Every row gives one point. Each copy is the shape, with its points in the same order, turned, moved and blurred by noise. Say if it was mirrored as well.

Shape (8 x 3)
[[  6  42   0]
 [  0 -16 -43]
 [-46  35  -8]
 [-11 -83  -5]
 [ 16 -13  -7]
 [ 40   6  34]
 [ 36  35  40]
 [ -4 -95 -85]]
Copy 1 (8 x 3)
[[  9  25  23]
 [ 37 -26 -26]
 [-31  10  -8]
 [ 28 -99  -3]
 [ 35 -26  15]
 [ 36 -13  63]
 [ 23  15  68]
 [ 68 -92 -72]]
Copy 1 is: only turned
Copy 2 (8 x 3)
[[   1    3  -63]
 [ -64   16  -22]
 [ -26  -43  -68]
 [ -68  -28   44]
 [ -17    4    0]
 [  30    1   -3]
 [  51    2  -42]
 [-112   45   39]]
Copy 2 is: mirrored
Copy 3 (8 x 3)
[[  23   34   21]
 [  51  -27   12]
 [  15   21   61]
 [   4  -94    5]
 [  28  -21   -4]
 [ -12   14  -33]
 [ -17   36  -22]
 [  85 -112    3]]
Copy 3 is: mirrored

Shape (10 x 6)
[[ 29  27  -8 -25 -43 -12]
 [-11 -11  48  87  14  35]
 [-18  35   7 -53   0  13]
 [ 60  -1 -33 -24  41 -13]
 [ 14  39 -43 -61  22 -39]
 [ 38  -3  53  76  11  50]
 [-21 -10   6 100 -17  47]
 [ 25 -31 -28 -83   7 -24]
 [ -9   8  30   9 -10 -40]
 [-28  18  12 -22 -44  -1]]
Copy 1 (10 x 6)
[[ 30  21   4 -15 -46  -2]
 [  0 -23  38 112 -13  42]
 [-21  26  34 -30 -17  34]
 [ 36  -4 -34 -16  35  21]
 [ -7  37 -18 -55  19  -7]
 [ 49 -18  37 100 -12  57]
 [-10 -10  -1 121 -48  45]
 [  5 -33 -21 -75   1  12]
 [ -6  -6  34  24 -17 -25]
 [-21   9  30  -4 -60   6]]
Copy 1 is: only turned
Copy 2 (10 x 6)
[[-19  -9 -47 -12 -14  29]
 [ 14  -6  47 105   0  39]
 [-20  29  15 -36  -8  12]
 [ 46   7 -45  -4  24 -28]
 [-19  33 -46 -39  18 -37]
 [ 50 -11  23  88  11  66]
 [  5   3  25 120 -46  35]
 [ 17 -25 -23 -57  -6 -48]
 [-42 -23   3  28  22   8]
 [-47  -7   9  -3 -28  23]]
Copy 2 is: mirrored

Shape (14 x 8)
[[-52 -52   2  -3  23  13  -4  15]
 [ 14  -7 -65  45  -8   6  11 -33]
 [-50  33 -20  12  23 -74 -83 -53]
 [ 27  60 -35 -70  -2  41  25 -28]
 [ 55  23 -65 -15  51  55  38  -5]
 [-46 -50 -46  44  39 -59  25   9]
 [ 54 -22   1  19  27 -67 -18  39]
 [ 67 -38  41  23  32  21 -26 -46]
 [ 62 -41  45 -22  69  27 -59  49]
 [ 16  47 -65 -30 -55 -35  34 -34]
 [-51  65  46   1  -7  36 -20 -36]
 [ 38  -1  30 -53  51  45  33   4]
 [ 16  -7  28  -4 -33 -59  13 -54]
 [-15  12 -25 -36  67  43 -58  22]]
Copy 1 (14 x 8)
[[-60 -58  -2 -22  16  21 -15   1]
 [ -3 -16 -44  40 -36  27  15 -55]
 [-32 -33  38  34 -75 -87 -51 -36]
 [ 38  40 -15 -75 -64  27  27 -21]
 [ 65 -25 -20 -17 -52  61  50  -6]
 [-56 -59 -21  38  24 -34  33  -5]
 [ 42 -19   9  41  40 -21 -27  22]
 [ 49 -33  52  11  15  66 -47 -55]
 [ 59 -63  41 -27  30  57 -71  45]
 [ 13  63 -53 -14 -44 -36  25 -47]
 [-59  35  68 -24 -65  27 -29 -15]
 [ 36 -17  40 -63   8  71  16   5]
 [  6  28  26   2  26 -33 -26 -75]
 [  5 -66   8 -42 -70  30 -35  47]]
Copy 1 is: mirrored
Copy 2 (14 x 8)
[[-60 -55  32  -2   2  14   9  29]
 [  1 -15 -41  70 -34  -1  16 -20]
 [-69  42   0  24   3 -36 -93 -47]
 [ 17  38 -47 -39   9  10  66 -31]
 [ 30  -1 -51  32  53  26  74  -8]
 [-68 -48  14  81   2 -57   6  29]
 [ 38 -12  28  36  12 -42 -36  55]
 [ 57 -52  51  12  11  37 -19 -40]
 [ 65 -49  34 -17  56  48 -51  44]
 [  3  41 -50   2 -44 -59  44 -19]
 [-44  59  45 -18 -14  36   6 -41]
 [ 43 -21  31 -37  47  23  54   1]
 [ 18 -10  39  -4 -55 -65 -14 -31]
 [-26   2 -20 -20  66  52 -20  19]]
Copy 2 is: only turned
Copy 3 (14 x 8)
[[ -55  -63  -10  -17   -6  -23   -3   -6]
 [   9  -15  -79   34  -41  -15    1  -37]
 [ -41   24  -25   37   31  -67  -97  -63]
 [  17   16  -89  -27   51   62    0  -32]
 [  22   12  -96  -44    0    7   63  -47]
 [ -62  -44  -54   44  -12  -92   17  -12]
 [  38   -4  -26    7   18  -99    4   26]
 [  70  -24   26    1   -8  -26   20  -52]
 [  45  -18   30  -94   12  -70   15   -4]
 [  18   -1 -121   55   37   22  -29    3]
 [ -43   37   16    7   15   55  -38  -25]
 [  18  -16  -11  -52   51   17   59  -16]
 [  27  -29  -13   73   48  -10  -23   -8]
 [ -31    8  -30  -90   12  -25  -22  -44]]
Copy 3 is: mirrored
Copy 4 (14 x 8)
[[ -84  -44    9    3   39  -17  -30  -10]
 [ -16  -17  -80   52   16   13  -22  -26]
 [ -29   68  -43    2   53  -61 -106  -63]
 [   5   36  -71  -61   21   27   38    2]
 [  27  -18  -85   -5   63   21   42    4]
 [ -48  -51  -33   54   30  -88  -41  -26]
 [  37  -51    1   21   28  -57  -60    7]
 [  37  -37   25   15   42   44  -34  -66]
 [  26  -63   54  -34   88   28  -57    6]
 [   3   27 -102   -5  -49  -35  -10  -18]
 [ -56   93   15   -4   32   26   -9  -34]
 [  13  -27   15  -50   42   13   37  -14]
 [  -1   -6  -17   -1  -45  -32  -42  -72]
 [ -31    8  -27  -46  106   12  -44   11]]
Copy 4 is: only turned

Shape (14 x 11)
[[ -14  -36   -9  -51  -30  -15  -24  -86   -3   49  -20]
 [  19  -83  -64    2   -2   -9  -79   42  -30   18   11]
 [  30   36  -76   42  -42   58  -22   31    9   -5  -18]
 [ -25  -17    8  -11   -7  -70    3  -39   -3   29 -108]
 [ -48  -60    8    4   48  -26  -15  -74    5   51  -79]
 [  82   36   -8  -16   45   41   67   34   17  -35    1]
 [ -32  -26  -32   12   15  -35  -38  -17   30   32  -19]
 [  38  -60  -58  -21  -24  -34  -28   22   -5  -12   51]
 [  49   42   30  -13   34  -19    5  -28   51  -20  -15]
 [  50  -35  -37   23  -56   62  -12   62   61  -13   -3]
 [  20   38   41   33   21   37   78   40   14  -64   46]
 [  58  -38  -15   -3  -23  -11  -52   51  -22   62   44]
 [ -56  -14    3  -57   32  -23  -15    6   13   27  -36]
 [ -16  -43  -60   10   -4  -24   13    4   29   61   -6]]
Copy 1 (14 x 11)
[[  31  -59    9  -48  -53   16    8  -35  -42   80    2]
 [  24  -49  -64   31  -20  -68  -91  -46  -29    9   15]
 [  28   40  -48   12  -62    7  -44    1   40  -25  -45]
 [  41  -84   26   -7  -38  -17   19   63  -59   64  -31]
 [  35 -105   -9    6   21   43   -4   14  -74   88  -34]
 [  10   12   -2   19   28  -25   64  -15   69  -57  -31]
 [  34  -46  -41   -2  -14   -9  -27   30  -15   67    2]
 [  10  -44  -58   -5  -46  -65  -27  -35    0    1   54]
 [  55  -13   29  -38   18    1   44   37   35    3   20]
 [  31  -34  -40   36  -65   -6  -46  -19   92  -27  -13]
 [ -47   13    0   41   14   20   45   28   67  -68   30]
 [  28   -9  -16   54  -35  -72  -47  -49   12   44   37]
 [ -22  -65   -1  -36   22  -21   -7   31   -5   67  -17]
 [   6  -53  -70   24  -37  -24    5   12    6   68   -5]]
Copy 1 is: mirrored
Copy 2 (14 x 11)
[[ -55  -40    6  -39  -66  -16    5  -97   14   60   14]
 [ -31  -74  -66  -13   -9  -14  -94  -14  -28   79   13]
 [  37   40 -102   16  -66   15  -46   -1    2   57    4]
 [ -49   -7  -16    5  -38  -83   30  -77    5   30  -67]
 [ -81  -26   -7    0    6  -21    6  -97   54   64  -70]
 [ 118   -5  -56  -34   21   21   28   -5   10   20  -12]
 [ -53   -4  -29    9   -6  -44  -24  -41   36   65    6]
 [  -5  -77  -65  -10  -21  -36  -44  -17  -14   50   69]
 [  63   29  -14  -33    2  -42    4  -64   48    1    6]
 [  58  -35  -65   13  -69    3  -64   49   45   50    9]
 [  90   17  -30   34   37   43   33   24    5  -40   21]
 [  29  -53   -8   -2  -11  -32  -75   -4  -46  100   32]
 [ -66    5  -10  -57   11  -36    3  -25   12   40  -17]
 [ -36  -23  -49   17  -13  -33   15  -12   25  101   11]]
Copy 2 is: only turned
Copy 3 (14 x 11)
[[-55 -31  26 -60 -16 -34 -30 -71  16  58 -19]
 [ 36 -83 -34 -39  -8 -37 -63  36  -4  40 -20]
 [ 10  36 -62  46 -39  24 -55  13  12  22 -11]
 [-95 -11  83  18   8 -62 -53 -24  38  44 -59]
 [-72 -41  36 -32  62 -71 -24 -61  31  21 -77]
 [-11   5  28  83  28  68  28   9  22  -8  33]
 [-12 -15   4 -26  12 -78 -38 -17  46  31 -15]
 [ 14 -78 -10  -5 -46 -28 -27  17  -4  27  49]
 [ -3  20  60  34  13  -4 -12 -48  36 -13  36]
 [ 24  -1 -42  22 -76  12  -2  36  39 -23 -34]
 [-30  37   6  59  17  34  38  18 -30 -74  47]
 [ 62 -28   3 -31 -40 -11 -13  34 -25  64  -9]
 [-76 -23  41 -58  31 -39 -17  14  51  29   4]
 [-32 -27 -23  -1 -12 -67   8   3  42  68 -22]]
Copy 3 is: mirrored
Copy 4 (14 x 11)
[[ -28   11    8  -35  -34   -8  -31 -106    3   18  -53]
 [ -58  -89  -43    7  -54  -23  -25  -17  -20   -7    1]
 [ -18   30  -80   30  -42   49  -38   21   24  -57  -13]
 [  -5    1   37  -14   -4  -77    0  -43   44  -11 -121]
 [ -41  -33   64   16    1  -26  -18  -85   37   11 -105]
 [  54    4   -5  -33   33  103   13   36   14  -15    5]
 [ -57  -15    6   27  -10  -43  -26  -24   40   11  -24]
 [ -20  -39  -45  -29  -50  -27   -1  -36   -9    5   57]
 [  48   26   32  -19   22   25  -38   -9   49   14    8]
 [   4  -19  -55   -5 -104   62   -8   38   66   -7   21]
 [  36   36   60    6   -4   72   40   58    7  -31   43]
 [ -11  -31  -34    1  -70   -1  -41    6  -59   39   11]
 [ -64    6   43  -50    5  -28    5  -13   33   16  -47]
 [ -41   -7  -31   19  -33   -4   21  -30   23   47  -34]]
Copy 4 is: only turned

Shape (17 x 12)
[[ -33   17    1  -14  -17   -7   -7    1   33    4   -1   24]
 [ -63  -13    3    0  -16   -4    4   12   -3  -17    7  -20]
 [  24  -15   31   -9  -15   16    7   -3    9  -19  -36   -3]
 [  15   10   21    0   -7   -6   13   -4  -16  -14   14   30]
 [ -62 -121  -12   36   -9   -2    9   -7   37   -6   12   19]
 [  22  -14   -4   -8    2   14  -17   27    9  -16   12   25]
 [  15   15   -2   82  -22    0    0   22    4   10    9   25]
 [  16   10   56  -14  -21    5  -24   -7   -7  -19  -14   22]
 [  21   10  -19    1  -29   -5    0   -5    3  -19  -13   20]
 [  -7    5  -19   13  -20    3  -26   -1   -1  -17   11   -4]
 [  22   10  -14   -1   38   -7    9   -2    6  -17  -27  -13]
 [  12    2    2  -16  -27   28   10   25   10   -3    8   17]
 [  10   -1  -19  -15   10   15   -2   15  -13    4  -30   28]
 [  18  -28   -3   15    6   25   -2   -6    4  -18    6   10]
 [  13    9  -19  -12  -17   90   -1   -2   -5   19   -4    3]
 [   9   -5   15  -14   -9  -10   -5   13  -14   22    0   -7]
 [  23  -35   42  -13    4   -5    9   -3   -4   35   15   -5]]
Copy 1 (17 x 12)
[[  23   -9  -10  -13  -19   26   -9   15   26   30   14  -11]
 [   6  -45    6   -8    2   46  -17   23   -3   -1  -20  -28]
 [ -38  -11   -9  -11  -28  -12  -17    0    0   -7    0   24]
 [  18   11   17   -5  -27   -4   -5   -3   -5  -23   15   -1]
 [  51 -102    8   24   25    4  -47   -9  -26   42  -40   31]
 [  15   10  -11   -2    6    1  -38   17   -8  -10   26   24]
 [  30   11  -21   71  -19  -18    5   24  -19   -4    8  -18]
 [ -18   14   11  -13  -49  -14  -42    2   16  -12    9   -6]
 [  15    2  -39   -6  -29    5   -5   -7   -4  -16   15    5]
 [  12   -4  -31    9   -2   26  -29   -2   -7  -10    8  -22]
 [ -17   14  -21   -9   29   -3   17  -10   14  -17   -1   13]
 [   1    3   -8   -4  -24   23  -16   25  -19   -1   31   22]
 [  10   31  -21  -16   -5   14   -8    9   -5   -1  -15   32]
 [   2   -6   -6   19    5    4  -28  -15  -15  -11    8   26]
 [ -27   35  -18   22  -25   66  -22   -7  -34   14   17   40]
 [  -6   14    2  -23   -6   -2  -12   14  -28   10    0  -15]
 [ -14    2   36  -17   -1  -25  -15   -5  -42   24    9    0]]
Copy 1 is: mirrored
Copy 2 (17 x 12)
[[  -5   13   16  -20   -6   -3  -18   -5   11    2  -27   42]
 [ -44   31    1  -15  -24   -2   24  -14  -11    6  -30   -1]
 [  11  -28   30  -12  -11   18   -5   11   15  -22  -11  -31]
 [  18   -8   26  -18    7  -32    1    1  -11  -31   -5    4]
 [-116  -51  -11   -3   -7    1   46   24   20   30  -11   15]
 [   1  -11  -24  -10    6    2  -12   12    0  -24   11    6]
 [  17   -8   -2   53   14  -25   14   39  -30    3  -32   21]
 [  12  -20   46  -11  -22    0  -28   -8  -19  -46  -10   -3]
 [  33  -23   -1  -11    7  -14    2   -6   13  -17  -37    9]
 [   5    2  -18   10   -9   -2   12  -23   -6  -16  -24    9]
 [  25    3   10  -11   45   15   -1  -16   14    7   -3  -28]
 [  19    6   -6  -16  -23   -7    1   25   15  -23   -2   10]
 [  25  -15   -1  -38   13   26    7   11   -9    0   -4    3]
 [  -2  -26   -4    5   10    5   27    7    8  -22    8   -3]
 [  54    0   -6   -8  -32   38   47   12   16  -22   21   25]
 [  17   -5    6  -17  -23  -12   -7   -4  -19   11    8  -13]
 [   1  -25   27   -6  -23  -29   -4    0   -5   19   42  -21]]
Copy 2 is: only turned
Copy 3 (17 x 12)
[[-26  12 -40 -19  -5  -9   9   3  21   7  16  10]
 [-40 -11 -48 -25   6  17   9  33  -4 -36  -8 -30]
 [  0   9  13   7 -11 -16  23  -3   3 -42 -32  17]
 [-13  -5  -4  26  -5 -13   1   8 -13  -4  14   1]
 [-52 -86 -61  24  -6  13  56  15  63  -3 -47 -33]
 [ 22 -10 -18  27 -23   8  10  16  26 -11   3  10]
 [-17  40 -15  52 -41  -8   5   8  25  -2   6 -54]
 [-15  12  18   6  -9 -28 -16  24  -3 -11 -17  34]
 [ 10   7 -27  22 -37 -13   2 -23  -8  -6  -8   4]
 [ -3   5 -37   9 -21   8 -23   7  10 -19 -10 -28]
 [ 28  20 -31  28  30  -7   6 -13   0 -40  -9  -8]
 [  9   3  -6   0 -33  17  20   6  14 -11   7  -2]
 [ 11  23 -33  25   4  25  22  -6  -4  -5 -20  24]
 [  4 -14 -17  36 -13   7   5  -3  25 -34 -11  -9]
 [  4  15  14   1 -28  67  -8 -34  42 -30   1  10]
 [  9   4   3   2   3  11   9  19 -10   7 -15  -8]
 [  9 -29  32  11  23   1  28  13   7  15 -13 -16]]
Copy 3 is: only turned
Copy 4 (17 x 12)
[[ -6   5  34   5 -23 -11 -16 -22  26  25  -4   4]
 [-39  -2  12   3 -29  -1 -17 -16   4 -22  14 -32]
 [ 47  -4  20  13   3   8  -5  25   5 -18   8  -6]
 [ 20  11   8   8  -7  -9  28 -12  -7   5  27  17]
 [-31 -87  -4  35 -82  23 -48  18 -22  23  34 -24]
 [ 18  13 -11 -11 -11  12  -7  18  12  33  26  11]
 [ -7  31  -1  40 -24   0  35  23 -37  53 -15 -11]
 [ 37  26  39   8  12   0 -13  -1 -15 -11  23  22]
 [ 32  19  -6  13 -28  -5   8   4  13   6 -13  14]
 [-12  19 -12   1 -20  11  -9   0  -4   4 -14   9]
 [ 11 -10 -24  17  30 -12  12  18  37  -2  -5   2]
 [ 26  16  15 -24 -23  17  13   5  12  20  13 -12]
 [ 41  -1 -22  -2   5 -14  -7  -9  17  25   4 -16]
 [ 16 -16 -18   9  -8  30   2  15  -6  14  15   7]
 [ 46   3  -4 -39   8  56   7 -20   0  24 -25 -32]
 [ 11  -2   9 -24   2 -28   4   7 -11   1   7  -4]
 [ 16 -40  25 -29   9 -18  16  22 -29   6  25   6]]
Copy 4 is: mirrored

Shape (16 x 12)
[[-27  32  38   7  -7  55  -2 -13   0  40 -40 -14]
 [-53 -61  53 -33 -23   7 -18  15  67  51  35 -44]
 [  5 -33 -30 -55  23  26  36   9 -20 -69  58 -59]
 [ 15  40  -5  -1  28  90 -20 -74 -16  38   7  64]
 [-44 -62 -22  17 -65 -31 -23 -42  78 -23 -58  30]
 [ 11  37  43  -9   0  36  19 -39 -23  -8  14 -60]
 [ 31 -50 -68  16   6 -22 -66 -34  -2  50   2 -40]
 [-55  43 -68 -41  21 -20 -41  27  47   7 -55 -12]
 [ -8 -22 -62  77 -18 -11 -27 -35 -47  38  49 -36]
 [-11 -53  37 -57  -9 -27   2 -13 -20   4 -22  36]
 [-49 -51   0 -17  20  49  12  48  80  -9 -22 -48]
 [ 20 -76 -14  63   7  63 -21 -66 -13  58 -29 -16]
 [ 28 -74  30  22   4  56 -82 -35  29 -63 -62   3]
 [ 50 -70  20 -16 -82  47   4  45  -9  22 -49  -8]
 [ 28  56 -11 -36  36   5  40  -1  34  35  29  47]
 [-33 -44  17  15  37  -5 -14 -25  24  13  20  36]]
Copy 1 (16 x 12)
[[ -18   -4   44   59   44   27   15   34   34   -1   11  -28]
 [  -7  -27   95   21   16  -37   61  -44  -11   71  -28  -19]
 [  28  -13  -14  -79    8   19   45  -74   24    7   31  -81]
 [  45  -34    1   32   60   74   -2   32   43   -8   48   54]
 [ -37  -62    0   18   -8 -110    3    3  -18  -25  -16   29]
 [   6   12   21   26   11   34    1  -28   71   19   46  -60]
 [  14  -24  -65   20   -3    9  -21  -20  -31   73  -44    3]
 [ -28   36  -42   12  105  -48   38    7  -37   -2  -16  -22]
 [  36    1  -58   48  -67   36   18   -2  -38   44   11  -14]
 [ -58  -36   36  -54   12  -13    4   17    9   46   32    7]
 [  21  -35   53   -9   54  -47   60  -13   -6   -9  -52  -75]
 [  37  -93  -15   50  -23   37  -14   40   22   37  -40   -8]
 [  12 -121   22   11   40  -30  -85   -7   -9  -12    4  -40]
 [ -72  -52   59  -20  -19   47  -22  -12   -2  -20  -64  -27]
 [  35   67   24  -40   56   22   21   13   38    0    9   43]
 [  42  -31   32  -11   14  -32   17   30  -13   43   29   11]]
Copy 1 is: mirrored
Copy 2 (16 x 12)
[[  -1   24    2   59  -24    6  -35  -15  -37   55    8    3]
 [   8  -12   55   17   -8  -25   13  -33   64   51  -66    0]
 [  -3   17  -18   -1   78    9   -6  -10   85  -48   43  -37]
 [ -25   15  -77   33  -35  -28  -36  -22  -10   75   79   41]
 [ -21  -46  -40  -48   45  -24    9    8  -59   40 -100   26]
 [  15   23   -2   65   15  -17  -71    2   12  -11   31   -9]
 [   6  -88  -25   47   33  -47   60   32    2   39   30    3]
 [-102    0    6   65   54   14   45    9  -41   10  -17   35]
 [   9  -36  -46   36    7  -52   26   92   14   45   26  -45]
 [ -25  -34   32  -53   -5  -10  -23  -30  -16   10   14    6]
 [   4   30   15   25   67   53   36  -40   26   37  -52   11]
 [  68  -54  -54   27   16  -14    7   -3  -26  109   30  -20]
 [  40  -90  -73    7   21   69  -31  -31  -20   29  -22   40]
 [  53  -18  -12  -11  -47   16   37  -61  -49   -9  -12  -53]
 [ -30   69   -8   12   -9  -39   16   -4    4    0   62   75]
 [ -10  -15    1  -27    2   -4   -3   24   26   68    8   43]]
Copy 2 is: mirrored
Copy 3 (16 x 12)
[[ -41  -23   52   16   36   -2  -30  -11  -56  -24  -16   -2]
 [ -50    6   94  -80   25   10   -2   62    5    9   27  -14]
 [  87  -17    1  -39   37   22   58   73   17    7  -22   17]
 [   4   26   31   26   -4   55  -13  -18 -114  -70   -9   63]
 [ -74  -43   13  -73  -54   26   -9  -45   66  -37   44   16]
 [  50  -42   63   11   44    0    0    3  -54    2  -12   -4]
 [  44   37   11  -52  -19   94  -49  -35   -2   10   14  -40]
 [ -41   38  -29  -86  -22  -20  -32  -38   -9   37  -49   29]
 [  58   15   -7  -41   26   40  -32  -43  -39  -31   60  -71]
 [ -33  -54   12  -17  -15   68  -31   54  -12   21   16   32]
 [ -55   25   32  -59   53   -1   42   16   40  -13  -34   -7]
 [ -20    7   34    4   32  118  -18  -44  -28  -66   10  -48]
 [ -15  -20   48    4   22   88  -36  -13   74  -85  -34   51]
 [ -40  -34   37   41  -36   38  -19   56   27  -33  -27  -70]
 [   1   50    6   17  -16    0   26    4  -69   47   29   61]
 [ -26   15    9  -44   43   63   -9   15  -20  -16   51   36]]
Copy 3 is: only turned
Copy 4 (16 x 12)
[[-25  54 -44 -32  24  -3  -7 -19 -63  39  32   2]
 [-19  -7 -48   3   6  54 -27  48  19 112  47 -36]
 [ 79  17 -18 -11 -35   6  27  79   3  -3 -52 -33]
 [-11  -4 -85 -58  33 -20 -19 -15 -75 -27   7  80]
 [-41 -40   9  30  48  59 -57 -60  -8  45 -45 -44]
 [ 48  33 -18 -54 -31   9  16  14 -75  20  28 -19]
 [ 16 -22  25 -46  17 -20 -29 -16   8  93 -49  54]
 [-44  51   6 -42  17 -39 -87  -4  33  12 -41 -47]
 [ 54 -29  -8   3 -42 -59 -21 -43 -33  91 -37  53]
 [-40 -16   7   6  10  26  42  -3  20  -4  11   3]
 [ 12  51 -40  14  60  24 -35  56  16  55 -16 -70]
 [ 23 -16 -33 -18  73  -2  25 -34 -61  96 -31  64]
 [-13 -22  49   0  96  44 -16  43 -97  25 -38  13]
 [-17  71  12  27  17  93  25   0 -14  55 -20  47]
 [ 34  31 -62 -47   6   4 -42 -25  34 -43  39  24]
 [  1 -48 -30  16  51 -22 -21   4  -4  28  29   0]]
Copy 4 is: only turned
